Every row gives one point. The window is the flat piece filled in between its corners: a triangle in 3 columns, a solid with four corners in 4, and so on. A path goes straight from each point to the next, and from the last back to the first. List the points from which the path goes on through the window.
In the rows, zero is written as 128.

Window (4 x 4):
| 134 | 187 | 174 | 154 |
| 129 | 158 |  86 | 155 |
| 175 |  93 | 124 | 140 |
|  50 |  64 | 119 | 120 |
Path:
(1): | 107 | 101 |  86 | 193 |
(2): | 154 | 168 | 145 | 191 |
(3): | 139 | 193 | 145 | 104 |
(4): | 130 | 183 | 160 | 103 |
(5): | 130 | 169 | 167 | 187 |
(6): | 119 | 147 | 178 | 182 |
(7): | 137 | 158 | 176 | 122 |
(8): | 130 | 134 |  71 |  82 |
Through the window after points: 4

Window:
|  50 | 177 | 122 |  51 | 123 | 137 |
|  84 |  74 | 209 | 134 | 202 | 140 |
|  82 | 193 |  90 | 161 |  98 | 117 |
| 115 |  20 |  35 | 168 | 176 | 146 |
| 150 | 145 | 198 | 160 | 104 | 130 |
|  97 | 120 | 136 |  89 | 228 | 148 |
Path:
(1): | 107 | 142 | 168 | 172 | 115 | 224 |
(2): | 114 | 137 | 158 | 136 | 150 | 177 |
(3): | 124 | 129 | 158 | 119 | 167 |  73 |
(4): |  95 | 158 | 115 | 125 | 114 |  61 |
(5): |  92 | 179 | 121 | 171 | 131 | 216 |
(6): |  98 | 168 | 113 | 155 | 109 | 178 |
(7): | 113 | 141 | 122 | 133 | 132 |  85 |
(8): |  95 | 152 | 116 | 117 | 140 |  92 |
(9): |  89 | 161 | 125 | 138 | 143 | 164 |
(10): | 124 | 133 | 184 | 155 | 152 | 192 |
(11): | 120 | 101 | 183 | 128 | 150 | 112 |
(12): |  94 | 110 | 172 | 116 | 166 |  92 |
(13): |  79 | 121 | 166 | 132 | 161 | 176 |
(14): |  99 | 171 | 111 | 106 | 138 | 181 |
(15): | 111 | 150 | 107 |  89 | 151 | 101 |
(16): | 136 | 137 | 150 | 140 | 125 |  69 |
Through the window after points: 2, 4, 8, 12, 16

Window:
|  85 | 187 | 133 |  99 |  93 |  75 | 146 | 148 |
| 183 |  50 | 168 | 131 | 148 |  94 |  63 | 115 |
|  83 |  93 | 102 | 190 | 100 |  41 | 243 | 121 |
| 102 |  88 | 190 | 128 | 220 | 174 |  67 | 116 |
| 184 | 163 | 148 | 140 | 150 | 123 |  97 | 147 |
| 106 | 100 | 115 | 152 |  72 | 173 | 181 | 137 |
| 180 | 122 | 130 |  65 | 176 | 149 |  86 | 172 |
| 108 | 183 | 242 |  65 | 174 | 134 | 148 | 144 |
Path:
(1): | 143 | 103 | 106 | 126 | 122 | 131 | 135 |  95 |
(2): | 125 | 105 | 137 | 153 | 115 | 101 | 101 | 195 |
(3): |  88 | 136 | 163 | 141 | 113 |  94 | 137 | 208 |
(4): | 108 | 141 | 130 |  97 | 122 | 100 | 145 | 113 |
(5): | 157 | 148 | 129 | 116 | 141 | 137 | 123 |  48 |
(6): | 162 | 140 | 167 | 143 | 163 | 123 |  89 | 191 |
(7): | 155 | 118 | 197 | 162 | 131 | 145 |  86 | 221 |
(8): | 127 | 159 | 102 |  45 | 142 | 130 | 132 |  67 |
(9): | 154 | 131 | 147 |  68 | 169 | 154 | 114 | 108 |
(10): | 149 | 127 | 163 | 113 | 156 | 105 | 103 | 246 |
(11): | 115 | 125 | 153 | 135 | 111 | 133 | 133 | 178 |
(12): | 113 | 145 | 139 | 107 | 117 | 134 | 162 | 112 |
(13): | 110 | 138 |  80 | 131 | 118 |  99 | 167 |  56 |
(14): | 116 |  91 | 145 | 154 | 124 |  89 | 182 | 172 |
(15): | 112 |  75 | 154 | 157 | 121 | 124 | 146 | 217 |
(16): | 156 | 154 | 101 |  94 | 109 | 127 | 154 |  82 |
Through the window after points: 5, 9, 11, 13

Window (9 x 9):
| 110 | 141 | 119 |  50 | 160 | 179 |  59 | 140 | 145 |
|  75 | 156 | 177 | 224 | 139 | 137 | 132 | 126 | 123 |
| 151 | 193 | 156 | 211 | 110 | 114 | 132 | 161 | 136 |
| 192 |  89 |  59 |  93 | 116 | 177 |  71 |  77 | 134 |
|  97 | 137 | 148 | 137 |  82 | 127 |  75 |  99 | 104 |
|  73 | 188 | 118 | 172 | 105 | 156 | 115 | 108 |  83 |
| 218 | 107 |  93 | 112 |  58 | 195 | 142 |  95 | 195 |
|  93 | 112 | 107 | 111 | 106 | 206 |  29 | 137 |  87 |
|  78 | 109 | 116 |  85 | 140 | 152 |  91 | 166 |  80 |
Path:
(1): | 126 | 151 | 142 | 131 | 114 | 162 | 101 | 108 | 103 |
(2): | 112 | 137 | 164 | 125 | 109 | 156 |  95 | 106 |  76 |
(3): |  98 | 134 | 116 | 139 |  98 | 141 |  73 | 122 | 138 |
(4): | 128 | 142 | 101 | 174 |  91 | 119 | 100 | 147 | 167 |
(5): | 173 | 147 | 154 | 140 | 115 | 202 | 118 |  79 | 112 |
(6): | 120 | 171 | 187 | 165 | 144 | 187 | 108 | 115 |  51 |
(7): |  64 | 126 |  88 | 153 | 101 | 115 | 107 | 136 | 158 |
(8): |  36 | 139 | 102 | 167 |  93 | 119 |  73 | 135 | 143 |
Through the window after points: 2, 6, 8
